Each row is a point. The points of each table are mixes of a few directions, plus a little noise. How many directions does each table use, and how many do they share? Where both have some left over, give the other angles between the two spaces (their principal angles), to ten degrees, smallest first.
In the rows, zero is written as 128.

First:
[[104  93 113]
 [106  96 114]
 [110 102 117]
 [106  97 115]
 [174 195 156]
 [150 160 142]
 [146 153 139]]
Second, 6 rows:
[[ 93 115 139]
 [196 153 106]
 [100 118 137]
 [ 70 107 146]
 [163 141 117]
 [145 134 123]]
Directions: first 1, second 1, shared 0; angles 50

First, 7 rows:
[[162 103 136  96  40 101 104  54]
 [145 117 124 146 166 145 175 149]
 [124 116 120 127 157 130 125 134]
 [139 117 123 142 165 142 164 147]
 [ 61 203 141 135 109 126  74 167]
 [139 123 131 123 106 124 130 112]
 [125 116 121 126 152 129 124 131]]
Second (9 x 8):
[[109  79 132 101 130 133 131 143]
 [141 122 124  76 124 148 118 115]
 [146 210 140 232 129  85 160  87]
 [127 122 108 151 126 124 121 154]
 [115 143 127 133 181 146 142 155]
 [134 119 110  96 136 149 115 144]
 [146 133 124 181 105  86 168  80]
 [131 107 128  92  92 137  91 133]
 [104 115 160  90 129 145 104 142]]
Directions: first 3, second 5, shared 1; angles 30, 60

First (9 x 11):
[[208 186 140  79 115 181 155 134 169 174 135]
 [150 170 111  82 104 141 150 128 169 156 156]
 [122 124  57 155 146 138 110 124 122  98 125]
 [114  83 131 157 139  86 106 133  84 139  86]
 [128  97 134 130 126 136 119 141  93 132 144]
 [130 114 119 163 101 110 101 104  97 100 113]
 [ 93 140 154 110 136 140 150 131 158 111 164]
 [ 73 133 167 138 168 141 147 128 159  79 146]
 [133 104 139 136 117  79 114 128 101 163  84]]
Second:
[[180 121 129 107 129 190 130 153 103 150 160]
 [171 122 128 111 129 179 130 148 107 146 154]
 [ 77 135 127 149 127  67 126 104 153 107  96]
 [105 131 128 137 128 101 127 117 139 118 114]
 [187 120 129 104 129 199 131 156  99 153 164]
 [ 81 134 127 147 127  72 126 106 151 108  99]
 [112 130 128 135 128 108 127 120 136 121 118]
 [182 121 129 107 129 192 130 154 102 150 161]
 [ 58 138 127 156 127  44 125  95 162  99  85]]
Directions: first 6, second 1, shared 1

First, 9 rows:
[[128 127 116 140 119 131 121 133 121 161 117 118 127 138 138 121 134 109]
 [112 121 121 141 130 129 115 107 104 150  97 139 144 126 142 114 144  98]
 [103 146 128 124 107 134 148 121 110 146 112  97 133 161 128 129 136 107]
 [ 97  96 150 144 175 148 129  90 117   7 167 219 183  98 103 145 151 135]
 [126 116 139 117 122 156 118 141 153 151 120 106 109 121 130 144 133 117]
 [157 124 136 118 131 110 135 147 138 147 147 106 101 136 132 117 106 136]
 [163 138 115 134 117 111 139 161 140 142 164 110 109 149 125 123 106 148]
 [129 155  95 144 109 123 121 134 128 117 125 142 144 128 122 135 132 154]
 [137 127 154  90 140 109 124 117 143 130 103 115 100  96 131 124 110 147]]
Second:
[[119 118 131 142 118 153 139 124 158 121 134 126 125 114 114 104 115 113]
 [141 133 137 127 122 145 143 125 125 112 136 125  94 120 126 151 121 120]
 [132 159 105 149  99 123 146 109 103 132 109 127 114 131 130 116 118 116]
 [128 142 112 139 116 117 132 118 116 135 115 130 131 130 130 112 123 126]
 [182  91 164  89 189 107  90 143 113 117 148 155  86  95 156 187 136 153]
 [114 131 157  77 155 101 129 148 138 101 151 113 155 154 117 155 137 178]
 [125 118 142 114 137 145 123 144 126 127 142 120 124 142 131 168 146 125]
 [145 172  92 155  94 107 146  99  81 138  95 133 106 128 139 113 114 117]
 [ 99 125 133 127 120 141 139 134 161 121 137 115 156 138 108 106 126 130]
 [ 97  92 107 160 131 142  92 137 158 176 113 137 186 128 130  70 145 101]]
Directions: first 6, second 5, shared 3; angles 80, 90

First (8 x 24):
[[136 185 114 113 104 147 127 149  94 155 131 137 151  90 116 115 135 130
  131 141 142 115 146 120]
 [149  95 152 128 125 180 153 118 145 122 134  88 143 111  98 173 188 145
  156  73 102 169 117  97]
 [117  38 145 147 158 119 108 138 108 107 130  94 101 137 172 125 195 149
  154  58 106 153 179 126]
 [115 109 120 142 144  71  91 134 109 118 121 159  91 156 167  97  87 128
  118 150 136  85 147 160]
 [125 183 116 106 108 169 152 142 119 154 135 110 170  89 108 124 160 120
  127 127 140 159 137 106]
 [104 149 125 114 133 147 180 101 200 124 132 104 161 147 106 140 119  93
   98 148 134 192  76 115]
 [162 132 135 137 114 120 105 126 107 128 122 160 107 124 110 143  95 148
  142 141 122  69 117 137]
 [116 134 118 137 138  70 107 115 143 116 119 172  98 170 146 107  46 112
  100 185 141  82 105 163]]
Second:
[[140 147 124 144 123  84  64 171  62 144 122 161 122 116 167  82 142 152
  135 128 123  72 193 144]
 [175  82 167 149 127 159 127 119 146 115 128 103 140 125  98 179 190 163
  161  67  80 143 113 100]
 [185 204 139 146  97 106  81 150 114 153 118 176 168 114 101 122 120 153
  129 156 105  68 122 127]
 [127 125 130 122 128 143 149 114 152 124 129 118 133 132 111 143 123 121
  125 130 127 143 103 122]
 [135 109 137 132 130 138 132 123 135 122 128 116 129 127 121 143 145 134
  137 109 118 136 124 119]
 [ 75 131 103  91 137 162 212  81 194 115 137 103 120 147 106 146  68  73
   95 170 171 188  61 129]
 [125 150 117 130 127 104 102 146 100 138 124 149 123 123 147  98 115 129
  122 144 137 100 154 140]
 [ 64  72 106 109 157 130 160 118 122 110 135  98  86 140 170 108 121  99
  120 119 164 168 152 141]]
Directions: first 4, second 3, shared 2; angles 40
